Each row of a before or after table is a point. One or more steps were done to the points. Then noise was added and the rows were shuffled. The steps act on how far a point lies along the listed directions, d1 being the first. Name the steps. A step turns or swaps two directions, mirrors them in a line or flattens them onto one, adds a multiple of one to another, or multiplies one. Angles are multiples of 10 degrees, from the lower direction toward the higher: turns from -170 to 170, lines from 10 to 170 but not 90. Use the fewest steps. Two steps may share a direction if one is a turn and the other turns, adds or multiplies; they go together, in the order done. Otherwise the lowest direction goes first.
(in the rows, 100 means zero)

Directions:
(1): [139, 123]
(2): [77, 139]
Before:
[[95, 119],
[89, 137],
[92, 71],
[54, 97],
[108, 76],
[117, 127],
[131, 137],
[107, 113],
[89, 99],
[104, 92],
[117, 134],
[135, 55]]
After:
[[84, 132],
[114, 61],
[95, 130],
[98, 136],
[91, 107],
[66, 166],
[63, 127],
[96, 115],
[161, 4],
[109, 86],
[122, 56],
[90, 142]]
Steps: multiply d1 by 0.4; multiply d2 by 2

Directions:
(1): [155, 109, 102]
(2): [102, 80, 152]
(3): [109, 49, 80]
Before:
[[130, 132, 66],
[139, 104, 134],
[5, 90, 118],
[49, 72, 133],
[107, 111, 99],
[50, 57, 104],
[86, 114, 71],
[87, 122, 36]]
After:
[[104, 108, 106],
[70, 73, 71],
[141, 109, 129],
[77, 104, 90],
[35, 115, 69],
[107, 113, 107],
[62, 102, 78],
[77, 97, 83]]
Steps: flatten d1 and d2 onto the line at 30 degrees

Directions:
(1): [127, 112, 101, 79, 49, 147]
(2): [88, 74, 165, 115, 109, 128]
(3): [98, 129, 116, 153, 60, 74]
(4): [168, 111, 108, 118, 131, 100]
Before:
[[128, 88, 97, 121, 127, 78],
[130, 124, 128, 116, 80, 109],
[52, 58, 127, 91, 129, 80],
[84, 98, 107, 100, 88, 101],
[113, 108, 98, 98, 96, 92],
[116, 104, 105, 105, 71, 121],
[128, 105, 107, 93, 87, 130],
[58, 72, 125, 93, 122, 108]]
After:
[[123, 108, 102, 107, 73, 120],
[7, 53, 127, 89, 99, 76],
[179, 97, 102, 132, 151, 77],
[165, 135, 124, 124, 95, 102],
[61, 96, 103, 96, 76, 99],
[128, 108, 97, 97, 105, 92],
[13, 67, 129, 95, 96, 104],
[155, 108, 112, 101, 96, 130]]
Steps: turn d2 and d3 by 20 degrees; multiply d4 by 2.5

Directions:
(1): [34, 83, 116, 100, 86, 66, 57, 91]
(2): [80, 103, 141, 82, 86, 112, 125, 169]
(3): [123, 74, 118, 129, 107, 145, 41, 118]
(4): [75, 169, 92, 136, 133, 106, 88, 114]
Before:
[[68, 162, 88, 110, 129, 81, 86, 86],
[166, 71, 110, 80, 87, 127, 168, 128],
[85, 51, 128, 67, 74, 107, 114, 117],
[79, 124, 91, 48, 102, 28, 187, 101],
[92, 174, 85, 142, 148, 134, 102, 93],
[97, 62, 128, 80, 73, 85, 94, 136],
[103, 155, 115, 118, 101, 113, 182, 120],
[62, 150, 86, 136, 101, 99, 87, 98],
[151, 138, 80, 92, 126, 129, 109, 86],
[125, 69, 122, 90, 80, 85, 110, 83],
[81, 67, 121, 80, 64, 90, 118, 105],
[94, 101, 98, 94, 60, 97, 133, 137],
[81, 176, 69, 136, 129, 84, 87, 59],
[75, 83, 71, 58, 48, 47, 146, 69]]
After:
[[147, 52, 99, 84, 82, 94, 102, 99],
[53, 40, 130, 106, 96, 66, 9, 95],
[92, 146, 95, 129, 136, 109, 51, 91],
[55, 148, 98, 71, 105, 67, 111, 89],
[108, 81, 141, 88, 79, 87, 115, 113],
[101, 66, 78, 110, 58, 85, 84, 80],
[99, 137, 77, 147, 106, 122, 73, 84],
[120, 40, 109, 74, 82, 118, 110, 89],
[65, 175, 100, 149, 130, 108, 62, 102],
[68, 49, 130, 103, 55, 117, 40, 139],
[62, 166, 74, 132, 139, 96, 98, 60],
[50, 93, 97, 130, 85, 59, 81, 26],
[65, 55, 107, 59, 64, 42, 139, 75],
[114, 52, 116, 95, 70, 118, 94, 98]]
Steps: turn d1 and d3 by 120 degrees; mirror d2 and d4 in the line at 110 degrees

Directions:
(1): [171, 89, 61, 111, 100, 121, 105, 115, 59]
(2): [67, 109, 33, 117, 118, 129, 134, 73, 117]
Before:
[[126, 81, 118, 91, 96, 116, 70, 107, 76],
[152, 84, 101, 96, 92, 83, 77, 115, 62],
[43, 119, 151, 92, 110, 77, 94, 88, 128],
[181, 87, 50, 110, 111, 124, 115, 103, 43],
[69, 109, 188, 78, 102, 66, 85, 99, 133],
[185, 82, 85, 114, 107, 102, 105, 124, 47],
[190, 78, 76, 118, 87, 114, 100, 131, 48],
[152, 89, 94, 119, 91, 79, 99, 108, 61],
[101, 81, 110, 100, 97, 107, 105, 85, 104],
[195, 86, 84, 103, 105, 107, 98, 117, 38],
[119, 75, 119, 87, 90, 82, 87, 125, 77],
[61, 127, 136, 93, 120, 73, 92, 92, 111]]
After:
[[111, 114, 147, 93, 111, 70, 76, 110, 80],
[38, 108, 33, 122, 112, 127, 141, 70, 131],
[94, 108, 196, 80, 100, 67, 76, 110, 122],
[120, 101, 172, 87, 99, 70, 72, 117, 85],
[44, 106, 70, 102, 111, 90, 107, 76, 120],
[61, 108, 70, 125, 105, 86, 123, 71, 114],
[53, 86, 100, 92, 103, 87, 109, 98, 115],
[36, 114, 43, 114, 133, 118, 142, 54, 123],
[55, 92, 98, 99, 110, 122, 89, 78, 115],
[101, 77, 110, 100, 97, 109, 103, 86, 103],
[42, 112, 43, 120, 130, 116, 144, 65, 126],
[70, 106, 18, 115, 131, 132, 149, 59, 106]]
Steps: swap d1 and d2

Directions:
(1): [174, 134, 71, 117, 101, 95, 61, 135, 121, 117, 127, 85]
(2): [110, 86, 129, 73, 194, 79, 89, 114, 124, 92, 87, 107]
(3): [99, 138, 130, 94, 118, 101, 91, 44, 76, 166, 110, 63]
Before:
[[5, 77, 121, 87, 38, 127, 164, 57, 62, 64, 81, 137],
[85, 112, 93, 114, 90, 99, 110, 88, 87, 113, 111, 90],
[142, 125, 77, 129, 94, 92, 64, 117, 95, 87, 110, 95],
[133, 138, 70, 124, 44, 92, 91, 119, 78, 115, 119, 103],
[38, 66, 135, 89, 152, 99, 131, 73, 86, 50, 72, 125],
[32, 72, 99, 95, 51, 137, 140, 67, 70, 76, 75, 129],
[58, 47, 123, 81, 117, 78, 141, 74, 102, 79, 89, 114],
[66, 67, 82, 121, 15, 129, 128, 102, 84, 41, 78, 146],
[48, 55, 110, 97, 111, 99, 123, 111, 102, 43, 67, 127],
[144, 121, 48, 120, 61, 117, 80, 123, 116, 93, 139, 104],
[127, 128, 99, 122, 116, 112, 64, 118, 93, 101, 109, 99],
[138, 127, 49, 114, 36, 108, 87, 129, 114, 104, 126, 85],
[33, 41, 78, 117, 5, 112, 144, 98, 56, 69, 89, 142]]
After:
[[105, 115, 82, 115, 89, 95, 101, 104, 96, 110, 115, 87],
[69, 154, 138, 94, 64, 124, 118, 8, 49, 169, 116, 74],
[98, 87, 81, 123, 83, 98, 89, 125, 95, 43, 85, 121],
[39, 103, 128, 106, 40, 130, 130, 30, 52, 108, 81, 109],
[90, 98, 134, 83, 131, 78, 116, 41, 94, 146, 105, 72],
[70, 128, 119, 98, 74, 136, 110, 25, 55, 157, 102, 82],
[80, 129, 147, 93, 171, 98, 99, 40, 75, 130, 96, 79],
[84, 75, 59, 106, 53, 122, 114, 118, 107, 50, 111, 134],
[84, 82, 55, 104, 28, 113, 119, 130, 111, 59, 102, 113],
[46, 97, 147, 91, 132, 100, 114, 48, 74, 118, 83, 85],
[102, 101, 91, 117, 107, 115, 80, 135, 98, 58, 94, 122],
[101, 108, 66, 117, 34, 97, 113, 130, 79, 76, 102, 128],
[39, 93, 114, 113, 34, 111, 130, 24, 29, 159, 105, 92]]
Steps: turn d1 and d3 by -80 degrees

Directions:
(1): [99, 155, 78, 123, 103, 68, 82, 48, 57, 51, 133, 99, 73, 111]
(2): [42, 125, 153, 47, 67, 111, 129, 110, 99, 61, 122, 101, 118, 118]
(3): [95, 121, 60, 70, 125, 141, 69, 136, 115, 75, 129, 46, 95, 54]
(4): [37, 58, 102, 134, 143, 116, 113, 107, 102, 67, 78, 102, 42, 109]
Before:
[[105, 32, 84, 154, 124, 103, 111, 133, 98, 126, 52, 123, 87, 99],
[129, 97, 103, 99, 84, 96, 93, 97, 85, 123, 105, 104, 87, 83],
[71, 106, 83, 123, 110, 72, 101, 54, 75, 47, 104, 111, 64, 108],
[45, 93, 116, 84, 100, 117, 112, 90, 99, 72, 90, 109, 97, 121],
[93, 118, 110, 71, 75, 98, 98, 110, 102, 93, 115, 83, 127, 84],
[151, 112, 51, 100, 116, 115, 69, 122, 104, 96, 94, 59, 107, 59],
[143, 94, 31, 78, 143, 156, 56, 153, 136, 122, 122, 43, 109, 14],
[105, 104, 108, 81, 96, 105, 89, 107, 102, 103, 110, 104, 110, 97],
[107, 118, 91, 68, 89, 114, 103, 104, 96, 82, 111, 70, 114, 75],
[128, 115, 90, 106, 68, 60, 93, 66, 72, 92, 103, 112, 127, 109],
[95, 61, 101, 130, 104, 107, 110, 112, 117, 101, 72, 117, 89, 101],
[134, 132, 113, 60, 52, 74, 106, 86, 96, 116, 104, 117, 147, 119],
[65, 96, 161, 49, 42, 91, 143, 124, 114, 103, 118, 124, 112, 125]]
After:
[[159, 96, 45, 79, 126, 139, 61, 142, 131, 139, 115, 58, 124, 29],
[152, 140, 78, 84, 57, 66, 80, 72, 75, 99, 122, 97, 151, 95],
[167, 126, 52, 94, 107, 112, 66, 120, 103, 101, 100, 61, 122, 54],
[41, 96, 63, 125, 138, 96, 91, 73, 82, 22, 111, 88, 38, 92],
[113, 131, 111, 62, 60, 92, 96, 109, 102, 104, 119, 82, 145, 83],
[73, 40, 105, 146, 116, 104, 121, 109, 113, 96, 60, 126, 71, 112],
[76, 94, 170, 49, 31, 80, 149, 114, 110, 115, 114, 137, 120, 137],
[21, 81, 120, 98, 114, 121, 118, 95, 99, 62, 83, 110, 75, 125],
[139, 103, 105, 92, 75, 96, 91, 93, 84, 129, 110, 106, 101, 83],
[116, 110, 109, 74, 88, 97, 89, 105, 102, 109, 112, 107, 117, 98],
[181, 166, 113, 40, 23, 63, 98, 80, 93, 137, 117, 116, 191, 113],
[73, 4, 97, 179, 138, 96, 126, 125, 97, 118, 33, 142, 59, 117],
[123, 128, 90, 61, 78, 110, 99, 102, 93, 90, 116, 65, 126, 70]]
Steps: add 0.7 times d1 to d3; multiply d4 by 2

Directions:
(1): [106, 136, 105, 99, 117, 98, 110, 63, 147, 92, 99, 57, 116, 80, 119, 68, 146, 179, 102, 153]
(2): [95, 78, 104, 135, 49, 153, 112, 94, 69, 140, 129, 16, 105, 74, 66, 118, 106, 110, 90, 87]
(3): [125, 107, 75, 87, 67, 137, 94, 138, 97, 64, 74, 120, 34, 101, 106, 128, 170, 137, 94, 67]
Before:
[[99, 89, 99, 115, 94, 120, 75, 148, 89, 101, 86, 107, 57, 103, 101, 121, 160, 119, 91, 78],
[80, 73, 116, 132, 59, 115, 112, 88, 43, 154, 137, 21, 132, 87, 50, 118, 65, 73, 100, 91],
[127, 141, 96, 74, 141, 79, 89, 95, 129, 48, 61, 103, 86, 110, 165, 72, 149, 161, 135, 128],
[77, 93, 120, 85, 161, 52, 101, 68, 76, 107, 97, 149, 158, 129, 110, 76, 42, 30, 104, 97],
[104, 108, 91, 113, 75, 154, 94, 97, 100, 98, 110, 102, 88, 96, 96, 118, 119, 116, 95, 106],
[113, 141, 97, 82, 78, 129, 114, 105, 120, 90, 82, 68, 64, 81, 129, 85, 169, 173, 78, 114],
[92, 93, 92, 75, 115, 67, 95, 95, 92, 75, 76, 164, 83, 117, 111, 126, 81, 64, 97, 72],
[88, 123, 93, 130, 29, 176, 115, 88, 107, 87, 117, 17, 77, 53, 71, 123, 181, 189, 86, 89],
[76, 105, 109, 105, 95, 100, 107, 62, 108, 106, 148, 59, 128, 80, 118, 65, 107, 126, 118, 109],
[112, 143, 102, 61, 91, 107, 72, 99, 141, 61, 77, 119, 59, 105, 125, 79, 190, 179, 100, 125],
[79, 119, 112, 80, 137, 73, 84, 80, 161, 95, 89, 123, 123, 94, 125, 58, 126, 143, 123, 150],
[104, 78, 120, 136, 61, 165, 129, 122, 51, 157, 120, 44, 97, 86, 72, 157, 100, 73, 82, 90],
[72, 83, 110, 119, 115, 97, 95, 93, 65, 135, 117, 93, 114, 105, 98, 114, 15, 14, 98, 80]]
After:
[[94, 102, 93, 70, 122, 59, 95, 87, 105, 69, 73, 166, 84, 116, 118, 117, 90, 81, 99, 83],
[71, 89, 109, 110, 127, 84, 92, 93, 74, 126, 108, 117, 114, 110, 107, 112, 14, 10, 100, 82],
[76, 97, 108, 111, 87, 106, 106, 65, 98, 111, 154, 52, 128, 79, 113, 70, 103, 117, 117, 105],
[80, 101, 123, 82, 171, 44, 101, 62, 88, 99, 93, 150, 163, 130, 119, 68, 50, 47, 108, 113],
[79, 119, 114, 86, 125, 86, 88, 74, 160, 102, 96, 96, 125, 86, 120, 59, 133, 155, 122, 154],
[114, 134, 100, 92, 67, 141, 116, 109, 110, 102, 88, 53, 64, 77, 120, 92, 168, 169, 76, 108],
[103, 106, 93, 116, 74, 153, 93, 100, 93, 101, 111, 107, 86, 96, 95, 122, 114, 110, 95, 101],
[82, 66, 115, 126, 65, 108, 106, 99, 31, 151, 133, 46, 127, 97, 51, 125, 50, 46, 103, 78],
[99, 88, 99, 112, 94, 118, 72, 151, 85, 100, 83, 111, 57, 105, 103, 119, 157, 118, 91, 79],
[105, 72, 115, 129, 65, 157, 124, 134, 42, 150, 116, 70, 91, 95, 73, 163, 82, 47, 82, 73],
[112, 140, 103, 69, 78, 124, 75, 92, 136, 70, 86, 94, 62, 98, 118, 82, 196, 187, 96, 126],
[126, 141, 98, 80, 130, 93, 95, 90, 128, 58, 69, 70, 90, 100, 157, 71, 158, 175, 131, 134],
[85, 106, 91, 135, 16, 187, 115, 102, 84, 95, 122, 19, 72, 58, 58, 137, 165, 162, 86, 70]]
Steps: turn d1 and d2 by 20 degrees

Directions:
(1): [25, 130, 82, 109, 115, 66, 48, 79, 85, 99, 110, 106, 100, 32, 99, 110, 133, 160, 140, 117, 97, 114, 67, 102]
(2): [63, 64, 91, 67, 156, 153, 140, 143, 104, 83, 71, 142, 120, 92, 100, 68, 138, 136, 68, 122, 110, 107, 114, 147]
(3): [98, 84, 124, 101, 41, 81, 123, 55, 121, 60, 35, 147, 111, 51, 128, 78, 145, 77, 90, 86, 104, 80, 109, 59]
Before:
[[109, 77, 109, 81, 93, 125, 154, 86, 110, 75, 28, 151, 129, 64, 125, 58, 134, 85, 66, 103, 103, 82, 124, 99],
[66, 114, 107, 103, 53, 70, 72, 51, 107, 79, 64, 120, 96, 43, 117, 93, 144, 106, 113, 110, 97, 93, 93, 74],
[85, 112, 112, 111, 68, 96, 108, 55, 114, 88, 72, 121, 125, 69, 108, 85, 122, 96, 108, 92, 91, 103, 101, 98],
[60, 123, 90, 106, 91, 75, 82, 78, 89, 88, 129, 86, 103, 71, 97, 101, 107, 122, 122, 87, 91, 97, 76, 83],
[134, 120, 105, 103, 92, 88, 101, 101, 106, 127, 110, 69, 99, 143, 98, 98, 74, 79, 105, 85, 92, 100, 105, 80],
[107, 102, 85, 94, 101, 102, 91, 115, 82, 103, 114, 84, 94, 125, 86, 104, 81, 107, 104, 95, 89, 105, 82, 106],
[42, 136, 76, 114, 137, 76, 47, 103, 78, 138, 176, 58, 81, 87, 84, 147, 84, 154, 154, 125, 93, 133, 53, 111],
[113, 67, 107, 94, 76, 111, 158, 96, 122, 73, 45, 136, 115, 100, 118, 73, 115, 71, 56, 88, 109, 103, 126, 89],
[107, 81, 106, 68, 62, 105, 120, 102, 122, 68, 66, 111, 98, 110, 125, 82, 119, 88, 76, 93, 98, 91, 116, 83],
[94, 126, 95, 111, 60, 53, 70, 60, 91, 96, 121, 84, 92, 68, 99, 105, 110, 115, 131, 110, 110, 89, 79, 68]]
After:
[[127, 69, 105, 72, 95, 131, 155, 116, 111, 80, 85, 120, 110, 125, 99, 67, 115, 92, 65, 111, 122, 81, 125, 106],
[95, 104, 106, 87, 38, 69, 88, 70, 118, 69, 75, 104, 92, 77, 126, 98, 125, 95, 102, 90, 95, 91, 95, 60],
[81, 122, 108, 114, 50, 55, 93, 28, 101, 78, 43, 134, 118, 5, 132, 88, 138, 99, 116, 98, 93, 86, 93, 57],
[137, 113, 106, 98, 97, 91, 105, 106, 108, 128, 109, 69, 103, 151, 97, 98, 70, 78, 99, 88, 91, 101, 107, 85],
[91, 72, 115, 74, 67, 124, 131, 85, 122, 62, 32, 152, 107, 73, 122, 59, 157, 83, 64, 115, 106, 82, 127, 95],
[111, 97, 88, 92, 110, 106, 94, 125, 81, 106, 118, 82, 92, 131, 85, 102, 78, 108, 100, 100, 90, 105, 83, 109],
[90, 98, 120, 104, 71, 109, 125, 62, 121, 80, 54, 137, 130, 72, 112, 77, 128, 89, 96, 90, 91, 100, 110, 101],
[81, 114, 106, 126, 32, 39, 90, 40, 112, 79, 63, 116, 102, 44, 124, 105, 118, 85, 106, 81, 100, 108, 93, 50],
[80, 68, 81, 71, 196, 173, 139, 183, 92, 131, 150, 83, 99, 159, 79, 107, 79, 135, 77, 131, 106, 122, 104, 171],
[86, 79, 96, 74, 116, 133, 141, 121, 98, 76, 100, 105, 115, 111, 98, 68, 109, 105, 77, 91, 101, 93, 107, 116]]
Steps: swap d1 and d2; multiply d3 by 1.3
